Each row of a before or after table is a point. One or more steps were done to the points. Then noise was added and the rows were shuffled. The steps act on columns, c1 being the first. Write out the steps. A step turns or swaps two columns, mirrors them in a line or flattens them onto one, adds a multiple of one to another, or multiplies or shifts one. Angles are multiples of 10 degrees, from the lower column toward the higher: turns from -170 to 170, lines from 10 to 170 but not 90. Use the fewest steps. Two steps may share a column if one is a turn and the other turns, adds or multiplies; they go together, in the order done. Otherwise the lowest column goes first.

Before (12 x 3)
[[ 18  19  35]
 [ 13 -23 -12]
 [ -9   6 -59]
 [-16 -11 -23]
 [ 12  21  14]
 [-12  10  14]
 [ 17  -2 -23]
 [-20  -5   7]
 [  9   2  15]
 [ 39  46  -3]
 [ 17  27  11]
 [  9  10 -28]]
After (12 x 3)
[[-19  -5   5]
 [-13 -13 -24]
 [ 13  12 -24]
 [ 10  26  17]
 [ 25  -4 -19]
 [  1   6 -63]
 [-16  15  11]
 [ 15  36  11]
 [ 17 -28  -4]
 [ 36  60  -1]
 [ 13  26  36]
 [  5   0  16]]
Steps: turn c1 and c3 by 10 degrees; multiply c2 by 1.3

Before (9 x 8)
[[ 2 -3 -4  5  0  2 -1 -3]
 [ 3  9 -3  4  3  1 -1 -4]
 [-1  1  2 -2 -4  0 -3 -5]
 [-2  2 -6 -2  3  5 17 -1]
 [-1  2 -1  4  0 -4  8 -4]
 [ 6 -1 -1 -4  2 -2  0 -2]
 [ 0  0 -5  1 -1 -2 -3  3]
 [-2 -2  2 -7  8 -2 -1 -5]
 [-4  0 24  0 -1  0  0  0]]
After (9 x 8)
[[  6  10   7  -3   1   3  -1   1]
 [ 16  -2   7  -4   1  -4  -8  15]
 [ 13   0   8   1   0   2  -1  -4]
 [ -4   0  -5   5   3  -5   5   1]
 [ -4   4  -4   1  -2  -2   5   0]
 [ 10  -1   8  -4   0   3   4   1]
 [  3   2   1   2   0   5  -2   9]
 [-61   0 -39   0  -1   0   0   0]
 [  0   0   7   4   0  -3   2   1]]
Steps: multiply c3 by 3; turn c1 and c3 by 120 degrees; turn c7 and c8 by 120 degrees; turn c2 and c7 by -30 degrees; turn c4 and c6 by 120 degrees; multiply c5 by 0.4

Before (11 x 12)
[[ 18  -5   5  14  -9   8  10   9  -4   4 -15 -17]
 [ 17 -10 -14 -22  -4 -10  -5   1   7  21  18  25]
 [  3 -11  30 -18   3  20 -20  -1 -22   2  -3  10]
 [ 18  27  -8 -16  -8 -27 -17  10  -9  22  -3 -28]
 [ 10  33  25  20   2  12 -30  -9 -23  19   8  16]
 [ 22 -14  23  12 -20 -11   1 -21  16 -15  -2  21]
 [ 11  -7 -15 -23  12 -11  18   2 -21 -19  20 -17]
 [ 19  -6  21  10  -5 -16 -18  -4  17  -7  18 -19]
 [-23  13  -7  27 -21  -9   4 -23   6  17 -23 -18]
 [-23  -9  15   5 -32  -9 -31  16  -2   3 -24  24]
 [ 18  31  -1   4   2  -2 -23   4  19  20 -14   3]]
After (11 x 12)
[[-25  14  -3  54  -4  24   2  20 -25  20  -3 -17]
 [ 12  35 -21  -6 -11   4 -30  22  22   6 -16  16]
 [ 20  28   8  25 -35  30 -19  21  -2 -14  -9 -29]
 [ 18  31  -5   0 -22   9 -23  18 -19  -6  13   4]
 [  3 -12 -30 -32  22 -16 -21   1  14   1 -18  11]
 [ 11  -6  21   2 -12  -7  17 -20  20   2 -14 -16]
 [ 22 -15 -24 -19   6  18   1 -10   1  23  16  20]
 [-23  -8 -21 -32  13  29 -32   1 -15 -15  -6  25]
 [ 17 -10  21 -60   0   5  -6  21  11  -3   9  26]
 [ 18  -6 -11  40  14   2  11   4 -10  -8  -7 -18]
 [ 18  -8 -13  38  -8  10 -19  -8  16   6  25 -18]]
Steps: add -0.7 times c2 to c6; turn c5 and c6 by -120 degrees; turn c3 and c11 by -160 degrees; turn c9 and c11 by 110 degrees; add -1.5 times c12 to c4; turn c8 and c10 by -100 degrees

Before (12 x 18)
[[  4  20  37  28  -4 -15 -14  26   9  20 -10  12  22 -10   1  16  11  -2]
 [  4  -3  15 -17  18  25  -4  21   3  -4  14   5 -11  -7  15 -27 -14 -14]
 [  7  -4   2 -22  20   7  -6   7   0   4  -6  17   9  21  18   9  15   4]
 [ 22  -8 -11 -15  20   1 -17  -4  -1  15  19 -16  11 -13   9  16  -2  -9]
 [  0 -23  30  -8   5   1  13  34   1  -6  13  12 -23 -11  -9   2 -18 -33]
 [ -1  -3  -4  19   6  29  10  14  10   9 -28   1 -33  -4  19  12 -11  -7]
 [ -3 -11   6  -4 -18  -1 -11   1   7  -1   7  18  12 -23  16  -5  29  -1]
 [ 15 -13   2 -13  23  -3 -10 -30   9   5  20   7  -6  -3  16   7  -6 -10]
 [ 21   4  -4 -50   0  -7  11  -7  -6  31 -17 -16   2  20  15  15  -7 -23]
 [ 12  14  10  12  11  -1   6  31  20   8   1  17  -2 -14 -17   1 -24 -19]
 [ -5 -18  12  19   5 -14  25  -8 -14  -2   2  -7  11  32  10  -1  11  -9]
 [  3  -8  16  -9  -2   7  41   8  34  18 -10 -21   5  12  -4   3  24   8]]
After (12 x 18)
[[-17  13  11  14  11  -1   6  28  20  -5   5  16  -3 -13  11   3 -24  10]
 [ 17   5  -4 -51   0  -5  11   9  -4  26 -17 -16   0  19  25  14  -7 -29]
 [ -5  -9  16  -8  -2   9  40  14  35  28  -8 -23   4  12   3   5  23  59]
 [  2  20  38  28  -4 -18 -15  20  11  -2 -11  11  20 -11   3  16  13  13]
 [ 13  -2  18 -18  17  25  -3  23   5   0  16   6  -9 -10   3 -29 -16  -8]
 [ 18  -7   5  -5 -19   0 -13   4   8   9   8  19  10 -24  -2  -4  28  10]
 [  7  -9 -12 -13  16  -1 -17   0  -3  19  18 -17  13 -14  19  13  -2  -9]
 [ 23  -5  -1  19   5  30  11   7   7  14 -26   1 -32  -6  -1  10 -12   6]
 [-11 -23  28  -9   5   1  16  35   0  17  12  12 -26 -11   1   2 -18 -32]
 [  8 -16  16  18   5 -11  25 -12 -14  18   0  -7  12  33  -5  -1  12 -30]
 [ 20  -3   1 -21  19   5  -7  14  -1   9  -8  15   9  22   7  11  12   5]
 [ 17 -14   2 -14  21  -5 -10 -27   9  15  23   5  -4  -2  14   6  -6   6]]
Steps: swap c1 and c15; add -1 times c2 to c10; add -0.3 times c4 to c8; add 1.5 times c9 to c18
